Each point is reached from the start by the listed moves, each made 0, 1 or 2 times, or once backwards (-1), plus a little noise. Is the number of moves made odd or even? Then give how often each move was made.
(in the rows, 128 means zero)

Moves:
(1): [104 163]
(2): [103 116]
Start: [118 114]
Points:
[ 93 101] => odd (0, 1)
[169  94] => even (-1, -1)
[ 44 126] => odd (1, 2)
[ 94 190] => odd (2, -1)

Moves:
(1): [ 96  92 127 133 117 155]
(2): [ 89 124 153 148 118 121]
(3): [161 149  91 144 142 131]
(4): [137 151 124 125 156 130]
Start: [117 118 127 121 132  95]
Points:
[ 19  25 162 116  98 150] => odd (2, 0, -1, 0)
[ 49  79 150 145 113 115] => even (1, 1, 0, 0)
[ 32  75 146 186  87 108] => odd (1, 2, 1, -1)
[124 169 112 192 121  57] => even (-1, 2, 2, -1)

Moves:
(1): [154 118 133 128 134 121 122 165 117 127 126]
(2): [136 107 129 130 147 143 137 133 129 156 123]
(3): [128 119 110 119 131 126 165 147 121 115 121]
(4): [129 146 113 153 130 132 151 120 139 125 140]
(5): [127 142 115 115 119 115 120 126 133 142 117]
(6): [153 145 131 139 126 147 128 122 109 120 133]
(7): [107 144 145 154 140 155 141 147 142 145 105]
(8): [136 108 121 111 130 118 136 127 125 124 111]
(9): [122 145 137 128 169 112 140 141 126 123 141]
Start: [122 110 130 138 136 139 131 131 125 141 118]
Points:
[ 75  93  93 100 249 108 245 175 144 186 105] => odd (-1, 2, 2, 0, 1, -1, 0, 0, 2)
[101 139  84 159 146 154 232 179 140 143  83] => odd (0, 0, 2, 1, 1, 0, 1, 0, 0)
[ 96  93  84  51 149  75 198 144 107  95  70] => odd (-1, -1, 2, -1, 1, 0, 0, 2, 1)

Moves:
(1): [126 104 130 131 121 119 116 107 113 131  81 123 135 142 119]
(2): [131 101 118 118 136 130 131 125 142 131 142 145 150 129 125]
(3): [134 164 138 133 152 147 154 123 122 114 121 134 127 139 119]
(4): [131 119 130 136 120 147 127  97 124 132 138 119 145 116 130]
(5): [125 129 123 116 123 137 131 128 125 126 124 137 131 128 141]
(6): [122 130 120 135 122 129 122 131 122 111 129 133 127 115 122]
(7): [120 125 110 125 137 131 104 105 140 133 143 137 140 138 127]
(8): [164 144 130 110 115 140 132 133 135 114 130 110 138 144 124]
(9): [114 128 132 132 126 128 137 108 139 135 133 150 133 130 134]
(10): [118 138 131 115 136 132 144 130 141 133 119 117 134 135 117]
(11): [121 135 123 137 122 130 127 121 118 127 131 132 126 141 131]
(12): [140 112 113 134 143 105 132 141 139 143 122 129 120 123 130]
Start: [147 130 114 131 152 138 115 124 118 114 134 142 109 130 131]
Points:
[179 102  97  67 136 135 173 165 181 147 172 156 135 126 171] => odd (-1, 1, -1, 0, 2, -1, -1, 1, 1, 1, 0, 1)
[249  69  99  72 140 117 140 165 135 112  93 151 143 181 141] => odd (1, 2, 0, -1, 1, -1, -1, 2, 0, -1, 0, 1)
[248 193 142  83 152 156 176 174 103  78  28  55 100 163 101] => odd (1, -1, 1, 0, 1, 0, -1, 2, -1, 1, -1, 1)

Moves:
(1): [108 118 126 127 140 136 114 114 122 124 103 119 129 122 117 127 116 138
 141 130 115 137]
(2): [141 128 139 130 127 132 126 128 135 115 142 122 124 116 134 130 126 126
 130 134 126 133]
(3): [132 117 140 158 127 132 133 129 115 139 137 117 128 137 105 143 127 129
 129 125 133 134]
(4): [139 134 125 148 156 127 146 134 134 128 143 142 128 139 132 116 109 132
 130 130 120 121]
(5): [131 126 127 128 123 128 119 127 123 132 125 118 125 140 133 138 139 130
 120 118 132 126]
(6): [132 137 144 119 116 132 114 128 114 127 135 137 110 136 132 142 126 120
 118 130 117 131]
(7): [135 121 131 128 126 108 131 130 133 123 120 125 118 123 133 111 127 128
 129 130 125 130]
(8): [132 137 138 121 131 119 124 132 142 139 121 138 124 119 144 123 138 120
 141 125 139 121]
(9): [126 121 132 128 140 136 120 126 127 149 141 123 123 113 142 134 123 132
 118 127 122 127]
(10): [122 136 127 136 142 140 136 116 106 100 133 147 135 131 117 132 133 123
 124 131 130 115]
(11): [129 133 134 119 108 140 131 120 143 128 120 129 133 129 125 139 124 129
 118 123 126 125]
(12): [143 115 125 118 125 133 125 121 124 127 138 130 129 128 124 118 128 131
 127 123 125 117]
(13): [115 123 128 116 116 132 145 135 123 127 133 124 125 134 129 130 137 138
 140 132 122 130]
(14): [130 128 132 129 127 129 135 131 137 121 127 116 121 136 122 136 136 123
 129 142 118 136]
(15): [136 132 119 125 130 127 129 128 136 131 133 113 145 119 121 124 137 134
 125 119 122 128]
(16): [141 138 117 134 121 127 140 116 135 132 104 122 135 142 127 141 125 132
 118 136 128 131]
(17): [118 144 123 151 122 131 117 135 125 112 138 133 123 114 104 113 140 119
 132 110 133 141]
(18): [109 140 122 147 127 128 124 112 143 120 137 116 133 140 132 130 147 136
 136 132 120 119]
(19): [124 145 134 119 129 130 126 122 116 133 129 115 132 142 129 125 143 125
 141 137 133 132]
(20): [130 114 142 126 127 123 117 110 131 127 126 133 145 127 144 131 138 125
 128 133 133 126]
Start: [124 144 129 119 127 137 129 129 132 147 138 125 137 120 133 117 121 126
 127 133 134 134]
Points:
[112 239 199 171 171 180 103  24 112  33 206 177 154 197 196 151 140 103
 119 206  96 105] => even (0, 2, -1, 2, 0, 2, 0, -1, 0, 2, 1, -1, -1, 0, -1, 0, 0, 2, 2, 2)
[166 121 216  89  16  96 207 114 204 152  93  68 130 203 186 179 162 126
 144 220 131 171] => even (-1, 1, 1, 0, 0, 0, 2, 0, -1, -1, 2, -1, 2, 2, -1, 1, -1, 0, 1, 2)
[181 121 139 126 134 187 155  42 133 166  58 118 239 181  99 187  35 174
  86 138  90 139] => even (2, 0, 1, 2, 0, 1, -1, -1, -1, 0, 2, 0, 0, -1, 2, 2, -1, -1, 0, 2)
[ 75 242 163 147  56 159 157 182 115 117 178 158 118 124  79 109 206  96
 175  64 196 132] => even (-1, 0, 1, 0, 1, 0, 0, 2, -1, 1, 2, -1, 2, -1, 0, -1, 2, 0, 1, -1)
[ 53 204 168  52 107 153  40 102 207 207 106  48  71 115 186 136 175 141
 153 133  49 138] => odd (2, -1, -1, 0, 1, 2, 1, 2, 2, -1, 2, 0, 0, 2, 1, -1, 0, 2, 1, -1)
[238 129 139 210  73 123 130 147 171 151 220  92 168 106  89  98 173 132
 121  44 168 140] => even (-1, 2, 2, 1, 2, 0, 0, 1, -1, -1, 0, 2, 1, -1, 2, 1, 2, 0, -1, 1)
[205 104 216  44  46 106  81 105 171 178 106 125 124  98 210 198 126  92
  19 135 123 142] => odd (-1, 0, 0, -1, 1, 2, 2, 0, 1, 0, 2, -1, -1, 1, 1, 0, -1, -1, -1, 2)
[115 242 179 183  73 210 157  92  97 109 183 120 118 191 142 236 206 112
 109 150 155 132] => even (-1, 2, 1, 0, 2, 1, -1, 1, 1, 2, 1, -1, 2, 0, -1, 2, 1, 1, 1, 0)
[ 34 211 162 249 147 221  88  57  85  90 132  54 117 147  59 213 187 124
 170 161 126 164] => even (2, 2, 2, -1, 1, 0, -1, 1, 1, 2, 0, -1, 0, 1, -1, 1, 1, 2, 1, -1)

Moves:
(1): [124 127 128 135 129 120 127 127 122 132 124 133 134 126 126 126 130 123
 136 128 112 129 131 135 123 130]
(2): [144 137 131 124 132 129 116 140 129 117 130 117 141 128 122 131 134 129
 129 129 117 116 125 115 122 137]
(3): [131 127 133 142 135 126 128 129 113 114 135 116 119 135 123 126 123 116
 132 134 128 120 129 123 125 132]
(4): [115 119 142 132 123 105 130 114 117 137 126 137 127 129 134 131 131 132
 124 138 122 131 123 134 130 121]
(5): [121 125 134 121 123 130 135 110 119 135 125 129 128 133 120 117 116 133
 132 130 133 119 124 118 125 133]
(6): [127 138 136 133 110 135 120 128 121 126 138 123 129 123 126 127 115 119
 124 131 128 126 123 113 130 128]
(7): [126 126 140 133 138 123 132 120 130 128 132 137 133 133 120 138 128 123
 129 127 132 127 126 122 132 125]
(8): [131 119 123 120 132 134 135 121 125 127 137 134 130 125 123 128 115 133
 124 130 119 127 130 139 134 131]
(9): [118 136 126 119 144 135 139 120 117 135 142 143 130 139 139 130 127 145
 117 133 115 127 124 125 120 133]
(10): [117 124 121 134 129 140 130 126 135 128 142 116 132 125 125 138 126 133
 127 126 120 119 122 124 134 117]
(11): [129 128 125 131 128 131 123 124 122 126 124 124 128 136 117 135 125 132
 124 123 129 125 129 122 120 124]
(12): [128 125 120 129 134 135 126 135 124 120 140 127 134 138 121 123 130 135
 131 133 132 123 116 136 131 121]
(13): [125 131 130 133 133 118 129 115 123 122 140 125 126 126 130 129 123 134
 129 113 128 122 128 127 135 126]
(14): [128 139 136 128 124 130 117 121 117 142 132 124 123 133 131 126 125 129
 131 126 129 123 133 142 123 119]
(15): [126 128 126 130 129 129 136 131 121 121 126 123 134 125 133 125 130 130
 129 126 132 136 131 128 129 122]
(16): [142 125 134 128 132 125 119 121 132 139 132 131 137 128 126 127 121 126
 131 129 128 129 123 132 117 136]
(17): [123 135 127 109 126 123 131 126 130 126 116 123 133 130 122 130 126 119
 124 122 136 144 119 141 118 136]
(18): [116 126 122 141 130 111 142 130 131 115 123 130 145 134 129 121 142 135
 135 127 130 125 146 122 133 133]
(19): [117 122 123 131 130 117 117 131 125 117 125 136 129 129 128 129 127 134
 127 127 131 113 120 136 118 122]
(20): [122 132 128 132 133 116 133 132 126 142 117 129 132 125 121 123 125 125
 136 129 138 124 134 116 130 119]
(21): [124 132 133 134 130 130 119 134 122 128 123 123 132 133 122 127 129 121
 119 125 127 123 126 128 136 129]
(22): [131 126 120 116 132 126 118 125 132 142 125 133 127 131 135 133 108 113
 146 131 129 128 116 133 136 139]
(23): [130 124 151 114 117 110 124 135 140 130 119 119 122 135 117 115 124 123
 135 119 128 125 138 130 129 128]
(24): [126 129 121 121 127 129 116 141 132 122 130 128 126 123 132 126 131 143
 140 138 143 140 125 131 122 137]
Start: [125 123 126 133 128 122 120 131 115 130 123 125 139 142 118 136 127 138
 125 130 138 117 123 123 136 118]
Points:
[107  89 166 123 191 107  85  64  12 130 156 151  98 227  76 124  25 114
 135 123  90   7  80 174 149 123] => odd (1, 0, 2, 0, 2, -1, 1, 2, 1, -1, 1, 1, 1, 1, 0, -1, -1, -1, 2, -1, 2, 2, 1, -1)
[ 60 178 139 186 144  48 161  99  20 121 153 168 173 140 137 119 141 186
 132 167  98  96 180  65 107 134] => even (2, 1, 1, 1, 0, 2, 0, 1, 2, -1, 0, -1, 1, 1, -1, -1, 0, 2, 0, 2, -1, -1, -1, 1)
[ 85  93 126 219 166  91 131 118  54 127 100 137 162 181  52 157 121 101
 122 148 186  84  98 110 148  38] => even (0, -1, 1, 1, 0, 0, 2, 0, -1, 0, 2, 2, -1, 0, 1, 0, 0, 0, 1, 2, 1, 0, -1, -1)
